Each wall is flat, endless, passes through zero and stands at right angles to its row. A trip goes straight from one point to another. Which walls does it cross, in order?

Walls:
(1): 0.045; 0.010
(2): 0.049; 0.008
(3): -0.069; 0.025
Trips:
-0.019; 0.042 to 0.010; -0.001 -> 1, 2, 3
0.016; -0.007 to -0.024; 0.071 -> 3, 2, 1
0.004; -0.060 to 0.055; 0.039 -> 2, 1
0.046; 0.008 to 0.000; 0.043 -> 3
0.020; -0.020 to 0.005; 0.034 -> 3

Walls:
(1): -0.006; -0.012; -0.020; -0.016; 0.019; 0.026; -0.024; -0.027; 0.012; 0.005; 0.023; 0.013
(2): 0.031; 0.007; -0.041; 0.002; 0.040; -0.034; 0.010; -0.006; 0.028; -0.022; -0.048; 0.023
Trips:
-0.041; -0.036; 0.004; 0.006; 0.000; 0.043; -0.005; -0.046; -0.083; 0.030; 0.017; -0.023 to 0.015; 0.026; -0.006; -0.068; 0.026; 0.029; 0.007; 0.036; -0.016; -0.045; 0.016; -0.039 -> none
0.017; -0.033; 0.014; 0.016; 0.057; 0.001; -0.045; 0.004; -0.014; 0.003; -0.078; -0.050 to 0.020; -0.068; -0.065; -0.025; 0.033; -0.056; -0.016; 0.005; 0.036; 0.051; -0.035; -0.046 -> 1
-0.062; 0.001; 0.012; 0.014; -0.044; -0.021; 0.060; 0.011; 0.058; 0.025; 0.015; 0.019 to -0.037; 0.023; -0.011; 0.024; 0.017; 0.007; 0.037; 0.027; -0.014; 0.018; 0.023; -0.016 -> none
-0.015; -0.036; 0.030; -0.010; 0.061; -0.003; -0.004; -0.013; -0.049; 0.055; -0.020; 0.020 to 0.000; -0.083; -0.015; 0.013; -0.018; -0.033; 0.031; 0.021; 0.034; 0.023; -0.047; -0.007 -> 2, 1
0.020; 0.020; 0.030; -0.038; 0.034; 0.009; 0.027; 0.003; 0.034; 0.038; 0.003; 0.011 to -0.014; 0.005; 0.010; 0.038; 0.024; -0.013; -0.030; 0.006; -0.039; 0.032; 0.064; 0.004 -> 2
